Each row is a point. To make a cloud, some directions were put in groups of two or more. Within a group, all points are equally far from the middle, so they leave a hole (a ring in 2 directions, a hollow ball in 3). The other directions are filled evenly. Then the cloud was stretched, turned, moved and blurred a little. Count the holes, and give their numbers of directions, smallest first.

Cloud (13 x 2):
[[ -7.3 -27.9]
 [-21.3  22.5]
 [-32.0  -2.6]
 [-18.0 -25.0]
 [ -1.0  25.0]
 [-13.9  25.8]
 [  6.8  20.5]
 [-10.5 -27.6]
 [-30.4 -10.0]
 [ -0.7 -26.9]
 [ 16.2   2.8]
 [ 16.5  -1.3]
 [ 11.8  14.6]]
Holes: 1 (2)

Cloud (21 x 3):
[[-27.2  -1.8  -5.7]
 [ -5.9 -11.6 -26.0]
 [ -7.8  -8.1  22.2]
 [ -1.7   4.6  13.8]
 [-28.7 -20.9   7.1]
 [-34.0 -11.6  -4.6]
 [ 31.1  -9.8   9.3]
 [ 20.5  11.8 -31.0]
 [ 46.4  19.2 -19.9]
 [  2.9 -33.3 -12.8]
 [  5.0 -29.6 -16.3]
 [-10.0 -20.5 -17.0]
 [-31.0  -5.2  -9.3]
 [ 32.6  27.7   0.8]
 [-23.6  -7.3   4.2]
 [-13.5  -7.6 -20.6]
 [ -9.2  12.5  -5.7]
 [  2.6  22.6  15.7]
 [-23.2   6.1  -3.7]
 [ 45.2  -8.9   7.3]
 [-19.6  -9.4   3.9]]
Holes: 0

Cloud (32 x 4):
[[-11.8   6.3  22.4  22.0]
 [-13.6   4.9  14.4  29.1]
 [-24.3 -18.5 -16.8 -26.0]
 [  2.0  17.0   8.1 -32.7]
 [ -4.6   3.5  11.1  30.9]
 [-25.6   9.4  27.1  -5.1]
 [-24.1  21.0   7.6  -8.7]
 [  2.1   4.2  22.1  19.7]
 [ 16.0 -22.2  21.1 -11.8]
 [ -9.0  12.2 -20.5  -8.7]
 [-35.5 -22.3  -8.4 -14.7]
 [-21.9 -36.2   5.0   6.0]
 [-11.4 -16.8   0.2 -47.2]
 [-25.6  -3.6 -21.8 -10.2]
 [ -9.4  -1.5  32.5   7.3]
 [ 20.4 -29.1  -0.2 -26.9]
 [ 21.6   1.2   9.8 -34.1]
 [ -7.8 -12.5 -27.4 -21.0]
 [-11.8 -11.6   7.0 -48.4]
 [ -7.9  23.5   2.4 -21.1]
 [ -7.8   5.6  18.2  26.1]
 [ 20.0  10.9  -4.8   7.7]
 [  1.8 -38.9   1.6   2.4]
 [-15.4 -20.4  -9.3 -40.4]
 [ -4.9  -2.0  31.9   8.5]
 [ 18.6  12.1   7.4 -29.1]
 [-17.3  22.0  -0.8 -12.3]
 [  8.4 -14.7 -28.5 -10.6]
 [  4.3  20.4   3.5 -26.7]
 [ 12.4   2.8 -23.4   2.6]
 [  6.6  -8.9 -29.4  -8.4]
 [-33.6 -29.2  -1.0   2.6]]
Holes: 2 (2, 2)

Cloud:
[[ 15.6  29.3  17.2 -10.8  -0.1 -20.1  -3.1 -10.5]
 [-42.2  28.0 -23.4 -13.8 -16.7  28.8  14.5   8.5]
 [-13.9 -19.4 -18.9 -32.7 -13.2 -27.1  16.9  23.7]
 [-10.7 -23.4 -31.8  -8.4   1.9   9.4  -4.2  -2.0]
 [ -2.7 -26.1  -8.0  19.6  12.7 -10.3  13.2   2.6]
 [ 13.8  -1.0 -10.3  -1.4  -0.2   3.2  -1.5  -8.2]
 [  5.7   4.2  -8.0  21.0  21.3   5.5  -1.2  -2.9]
 [ -9.0  -2.4  -3.0 -49.7  -5.0  31.7  -6.0  32.2]
 [  9.9 -50.7  15.4  15.3  -9.1   3.5  -1.4 -35.0]
 [  7.0 -15.0  11.6  -9.1  -3.2 -24.1 -32.4  -5.5]
 [  1.1  15.2   4.0  16.7  -2.9 -15.7  27.8 -15.1]
 [  7.6  34.7 -16.4   5.2   5.0   4.1  17.2  -2.6]
 [ -3.0 -29.2 -17.3 -26.8 -44.6 -17.3   7.1   2.2]
 [-28.4  18.2   4.1 -20.4 -20.9  10.3  28.6  10.8]
 [-15.7 -11.4  30.0 -34.8 -30.9  30.4  -0.8 -14.1]
 [ 22.6   0.4  36.6   8.7  22.6  24.1 -24.6 -17.4]
 [ -7.4 -14.7  12.7 -11.1   6.9 -23.0  11.6  29.6]
 [-14.3 -10.0 -18.5 -11.4  -6.3 -29.6 -14.5 -24.9]
 [  0.9   5.8 -16.8   4.7  20.4   4.0 -10.0 -32.9]
 [ -6.2  28.7  17.7   2.6  -9.0  14.0 -29.6 -30.2]
 [-10.5   2.8 -10.1 -25.2   0.6   8.5  53.8  -5.1]
 [ -6.6 -34.4 -31.1 -32.3  -8.0  -4.8  -1.0   6.3]
 [-30.3   7.6   2.0 -23.7  16.9  26.3  10.6  -2.6]
 [ 34.1 -15.0 -15.9   6.0  -3.5 -34.9  20.8  -3.9]
 [ -0.8   6.1  18.1  30.2 -11.8  14.3  26.3   9.4]
 [-20.7  19.5 -10.9   9.2 -23.5   1.2 -14.6 -12.1]
 [-19.7  33.8  -8.8 -15.8   5.8   1.2  -6.5   1.6]
 [ 16.2  17.5  12.5   9.4  29.2   1.2 -20.1 -19.5]
 [-10.0   0.2  10.7   4.1  18.6   2.9  25.0 -16.7]
 [ 13.2 -24.5  -8.9 -19.6  -7.6  11.6   3.0 -26.1]
 [ -4.7  16.9 -11.4  35.0  22.2 -10.4  27.4   7.2]
 [-28.2  21.2 -10.6 -21.3 -14.3  35.2   0.9  28.3]
 [ -2.5 -35.0  47.6 -17.4   0.2 -16.9   9.0  -9.8]
 [-16.5 -14.3  26.0 -18.1  11.1  14.2  -3.1   2.2]
 [-19.2  26.4 -13.6   1.7 -12.8  30.5 -18.0  -6.4]
 [  5.2  -9.7 -10.3   7.0  14.3   6.6  14.3 -12.0]
 [-42.9  29.1 -20.2 -19.4   7.0 -19.7   7.0   2.3]
 [  9.1  -0.5  10.3 -17.6  -7.2  16.9 -23.5 -19.8]
 [  9.0  -1.9  -9.1   9.9  22.8 -34.7  20.6 -19.4]
 [  0.5 -19.2 -13.9 -38.0   9.6  -3.5 -12.7 -19.4]
 [ -5.1 -37.1  25.2   0.6 -24.4  14.9  35.2  15.1]
 [  9.6   0.5 -30.7  18.6  19.5 -21.3  12.1   8.1]
 [ 22.4  -6.3  -7.0  -1.3   4.0 -29.3  29.9 -20.6]
 [ 26.0   8.3 -14.3 -17.6  -2.3  -7.4  18.5 -19.3]
 [ 11.4  -0.2   5.2  17.7   4.7 -39.1  11.9  -8.2]
 [ -9.9  -3.0  -7.8 -21.0 -25.9  31.9   8.9 -32.2]
 [  5.8  18.9 -30.6 -11.6   7.1  10.9  15.7 -16.0]
 [-33.0  12.9 -15.0  -3.6   9.5 -30.6   8.8 -24.4]
 [-37.2   2.6 -28.0  -7.5  -3.3  25.9   5.0  11.2]
 [-12.6   0.0  -7.7  -3.2 -10.4 -10.2  -3.0 -32.1]
 [  0.1 -20.0  24.8 -30.0 -27.6  12.6   5.2  -9.4]
 [-23.4   4.6  30.2 -35.9 -16.7  31.4  26.9   6.1]
 [-26.0  -0.4  -3.5 -26.4  14.6 -13.4  48.5   4.7]
 [ -6.2 -18.0  12.8 -30.9 -48.4  22.1 -13.8  26.6]
 [ 19.6  13.1 -14.0   5.4  10.1  -1.4   6.3   1.8]
 [ -8.1  24.1 -37.8  22.8  22.7  -0.5  10.7   2.2]
 [  7.0  23.9  -5.7  24.6  37.2  -6.8   3.7 -24.2]
 [-29.8  24.4   7.6 -23.8  20.0  31.2 -11.1   1.5]
 [ -8.8   3.7 -36.5  14.7   5.5  -8.6 -34.0  -9.4]
 [ 28.4  19.5  26.9   2.3 -19.0 -11.0  16.3 -10.9]
 [  0.6  -7.6   7.2  12.0 -21.2 -32.3 -27.9 -19.8]
 [ 25.9   8.4  14.6   4.4   9.9  15.4 -33.4  -4.6]
 [-18.9  -9.3  20.4 -43.3   7.4   1.4   5.3   1.9]
 [-34.5  37.5  -6.1  -9.4  27.7   6.9 -29.6   7.6]
 [-30.6  37.0 -13.2  -8.6 -10.9  33.4  -0.1  32.4]
 [ 10.5   2.7 -15.0 -20.3  -9.7  12.3 -13.9 -31.0]
 [  6.2 -21.3  22.8 -19.6  -0.7 -23.0   0.3 -23.1]
 [ -9.6  16.3   8.2   8.6  16.3 -13.1   9.0 -14.5]
 [ 14.0  -6.4  18.1   6.3   2.3  21.0  15.7 -45.9]
 [ -9.9 -29.9  -2.8 -28.8  -1.8  21.6  -7.7  19.0]
 [  7.9  12.7  -5.2  -5.2  -9.7  -1.3   6.1 -32.1]
 [  3.8 -21.9  -3.9 -26.7   0.7 -41.6 -12.3 -16.1]]
Holes: 0

Cloud, 103 rows:
[[ -5.6  31.8   7.1  -5.4  -4.8  10.9 -10.2  26.8 -32.1]
 [ -1.3  25.1  -3.7  -0.9 -33.5  -2.9  -1.6 -11.6   2.4]
 [-36.5  -2.1 -28.0  24.8  13.9 -25.3   8.0   0.9  26.3]
 [-11.1 -18.6  -1.0  12.0  27.7 -32.4 -10.0  25.9  15.5]
 [  2.4  21.2  14.8 -30.3  27.7  -7.5   9.0 -23.7  32.5]
 [  8.6  18.4 -18.1  -1.5  33.9   8.1  13.5  15.3  13.0]
 [  4.7  -8.0   1.6 -20.7 -14.1  -8.0   9.4   6.2  30.1]
 [-11.5   8.5   1.8  -7.5  -3.1   1.5  12.6  -1.6  16.1]
 [-21.5 -14.0  22.7  -1.3  -2.0  -5.6  13.5 -32.3 -12.3]
 [  5.7  -3.4  -2.7   5.8 -18.7 -30.5 -30.3   0.3   2.2]
 [ 20.0  15.7   5.7  -4.1   7.2  13.1 -37.5  -2.1  -7.2]
 [-10.5  -1.4 -48.5  24.5  24.6 -13.2  26.7  -8.5  33.5]
 [ 10.5  -8.2  51.4 -13.7 -13.5 -10.5 -18.2   2.8   2.8]
 [  4.0 -22.0  28.0   3.0 -24.4 -16.2  26.8  -3.7  24.5]
 [ -0.9   4.3 -28.0 -13.2  -0.9  20.0 -13.7 -14.6  13.5]
 [-12.4  36.7  40.1 -47.3 -25.7  11.8  14.3  -3.5  26.5]
 [-17.1  -6.8 -50.9  -0.2  22.8  16.4  -5.6 -23.7  -7.8]
 [ -0.2  -9.3   4.1  19.2  -1.0  17.1 -17.0 -18.6  18.9]
 [  4.2  20.1 -18.6 -19.6 -13.1   0.7  20.0   6.5  32.5]
 [-16.1   9.3  -8.3   1.0  -1.3 -30.5  12.7 -16.9 -40.6]
 [-23.5  11.0 -14.2  -8.0   4.3  -6.7  41.7   6.2  16.9]
 [ 13.9  24.8  39.7 -16.2  -8.6 -42.2  -7.3 -19.4   0.4]
 [  6.3 -17.1  -9.0  36.1   7.2 -15.1  24.6   0.6  27.8]
 [ 29.7 -15.8   6.4   0.7  -5.0  15.7 -27.1  27.6 -24.0]
 [-14.7 -34.1 -29.8   7.9 -26.2  13.1  26.3  -2.3  11.9]
 [-19.9  16.4  -7.6 -10.1  -6.2  19.1  -4.5  -0.3  -8.3]
 [-25.2 -11.1  29.8  11.0  16.1  -2.2   1.2 -33.9 -16.4]
 [ -7.0   4.8 -34.7  26.4 -17.5 -21.1  33.7  37.5 -10.5]
 [  9.2  31.6  19.9 -21.0   8.9 -24.7   0.4   1.9  12.1]
 [ -9.4  -8.5  16.5   0.9 -25.8 -14.5  13.8  23.9   6.1]
 [ 12.3  21.5  22.5  -7.1  22.0   0.4  12.9  11.3  45.3]
 [ -8.6  -2.9 -59.5   2.4   0.6   7.7  30.3   7.6  11.0]
 [ -9.0  41.7  13.9 -28.9  -9.8 -24.6   1.9 -33.0  17.6]
 [  1.7 -31.8 -23.4  35.5   3.1  -9.4  12.9  20.3 -19.0]
 [-19.3  35.6  29.7  -6.1   5.6 -16.5  20.5 -10.7 -26.3]
 [  6.3   3.6 -40.5   1.4  14.5  -4.7 -14.8 -20.1  31.1]
 [-27.5  16.7  13.2 -12.2 -11.4  12.8  14.4   0.2  16.7]
 [-10.9 -17.0  11.7   5.6   5.4 -12.0 -26.3  21.6   5.4]
 [-18.4   5.3  34.3 -36.1  -2.7  28.3 -11.0 -33.0 -18.6]
 [ 11.5 -10.7   0.8   1.2  20.1 -22.7 -21.5   1.8 -13.8]
 [ 20.7   9.0   4.6  22.4  -6.7  -6.9  18.0  29.1  13.6]
 [-14.8  16.0 -25.2 -26.2 -16.6  12.5  14.6  -4.8  12.6]
 [  9.6  23.4 -32.5 -14.9  11.4 -16.3  16.2  19.5   7.9]
 [ -1.6 -36.4 -14.6  27.3  18.2 -29.6  16.5 -13.9  11.4]
 [ 10.3  39.5  36.1 -14.0 -12.4   6.6  -2.2 -17.1  -5.9]
 [-20.3 -11.9  23.1 -27.5 -23.4  16.8  17.8 -16.1 -11.8]
 [-13.8  -8.9 -34.6   2.2 -20.8 -27.3  10.1 -14.2 -33.3]
 [ 22.8  20.0 -17.1  12.9   5.7 -17.3   8.3 -17.3 -19.1]
 [ 12.6 -10.1 -19.0   8.7 -18.6 -22.3  10.9 -21.1   9.1]
 [  4.1   7.0  -1.4   3.8  -3.3   0.4  20.5   9.1  10.2]
 [  0.0   5.2 -17.4  10.5 -12.0   9.4  19.1  35.1  37.8]
 [  0.8 -13.5 -11.0   7.2  44.8  -2.3  25.6 -17.4  29.2]
 [-18.2 -21.8 -35.5  -6.7   5.7  -3.9  30.8 -11.6   6.6]
 [ 15.4   9.5  13.3  19.8   9.1  -1.8 -32.5  21.7   3.5]
 [ 23.3  19.0  33.0  10.8  -8.1  -4.9 -26.2  10.1   6.2]
 [-24.1  -1.0 -71.9   2.9  19.7  -7.5  39.6  -0.6  16.6]
 [ -8.2  20.2  -5.2  -9.8 -25.8  -1.1  16.6   7.4 -30.9]
 [ -2.8   4.0   6.9   5.9  25.0  -8.9   5.4  -2.4   0.1]
 [  4.7   0.2  15.9 -18.2  17.0 -23.1 -12.6 -20.4  37.0]
 [  7.1  49.8 -24.7 -24.5  13.2 -11.3   2.9 -28.4  38.0]
 [-18.3 -19.0 -14.5  10.0 -10.6  18.8  18.2  -7.9 -23.0]
 [ 22.9 -14.1 -10.0  -8.2  -7.7  -1.1  -7.3   7.2  10.8]
 [-15.3 -34.9 -19.6  -1.6  -9.2 -16.3  12.1 -23.9  28.6]
 [ 24.8 -20.1  21.6  -7.3  30.5 -15.7   8.2  -4.5  -0.6]
 [ 13.8  51.1  16.1 -21.2 -11.7  -1.8  12.3  -3.6   7.3]
 [  9.2  24.2 -37.3   0.7  -9.3  -2.2  20.8 -12.1  22.2]
 [-24.2  37.6  31.9 -13.7  29.1 -14.9 -15.5 -15.3  -5.2]
 [ 36.0  12.7  12.0  -8.7 -16.1  -9.8   7.9  20.9  29.9]
 [ 17.0 -22.3 -14.5  32.9   3.5 -10.7  -3.8  28.9  17.3]
 [-18.0  -1.1  -8.6  -7.4 -19.1  -0.7   7.2  15.7 -23.4]
 [-15.2  13.5  -7.3 -31.8 -28.4   7.7 -15.5   3.8  32.3]
 [-47.5 -40.5 -30.1  -0.1  19.5  -9.3  19.9 -21.0  -7.9]
 [-19.2   6.8 -10.3  14.7  30.2   1.7   4.3 -13.3   3.2]
 [  6.4  -2.5 -19.6  11.5  16.6   3.7 -10.3 -22.4   4.3]
 [ 25.6  -2.1  27.0 -27.7 -11.4  -8.9  13.0   8.9   8.8]
 [ 12.1 -18.1 -28.9   2.8  20.8 -29.9  36.3 -17.0   3.6]
 [-27.4  -3.9 -14.1  16.5  17.4  15.4  20.3 -13.2  -6.6]
 [ -0.3   4.4  24.2  -6.9   1.7  -6.7  -9.6 -41.0 -10.2]
 [ -9.0 -11.5  17.7 -26.4  35.4  -6.6   6.6 -15.1  10.2]
 [ -4.5   7.2  31.0  -1.0  -9.3 -17.5   4.0   5.1  -7.3]
 [  3.3   4.5  23.0 -23.0   3.7 -31.6  -2.1 -12.8  10.7]
 [ 15.3  30.0 -21.8 -14.1  13.3 -11.9  24.6 -26.8  31.8]
 [-25.1 -14.8  34.4 -11.2  -0.9  21.6 -10.3 -31.1 -12.8]
 [ -4.4  19.9   6.3  -5.6  23.5 -16.0   3.1   3.8  -3.2]
 [-21.4 -22.2 -49.3  18.4   9.5  -5.5  -1.3 -14.8   4.2]
 [ 14.6  10.6  57.4 -25.7  -9.2   1.3  -9.8   1.2 -30.6]
 [ 13.0  -1.4  -9.1   2.0  45.0   2.2  -3.0  15.5  17.0]
 [  4.8  15.7  38.1 -13.7 -46.8 -14.4  -9.4 -13.8 -19.4]
 [ 19.8   9.9  -1.2 -20.9   0.9 -15.1  14.1 -31.1   2.4]
 [-16.5 -11.1  55.7 -15.1   2.5  17.6 -10.4 -10.9 -20.9]
 [-13.9  15.0   8.8  27.6   9.1 -16.7   5.2  13.1  18.5]
 [-11.9 -14.7   2.5 -27.2   5.0  11.3  -2.6 -19.8   0.9]
 [ -3.7   3.9  19.9 -46.0 -16.5  -2.2  14.0  -3.1  -0.5]
 [ 17.9   0.0   3.8   7.7 -20.9 -11.7   5.8 -24.9   2.3]
 [-33.9  -6.0  30.2   7.8   9.9 -10.9  -2.7 -36.7  12.7]
 [  5.8  20.8 -21.3 -29.1 -20.7  16.9   2.9  14.4   8.5]
 [-21.2 -13.1 -15.4 -13.2   7.9   8.4 -10.3 -23.3 -16.2]
 [ 30.6  -9.7  29.3   9.1   7.1 -46.1  -5.1  -8.6  18.7]
 [  2.6 -12.7   0.5  19.4  -2.2  26.1  -2.2 -11.3 -27.3]
 [  2.8  -2.8 -25.3 -26.1 -22.4  -8.3   8.9  -4.7   6.8]
 [  7.5  14.1   9.8 -12.9 -13.2 -11.7  -0.3 -40.5  32.1]
 [-33.8   1.1 -15.2   0.9  -4.2   0.8  -9.5  -2.7  -1.7]
 [ -4.9  -9.8 -13.7   8.9 -12.4 -32.3  11.4   6.0  16.5]]
Holes: 0
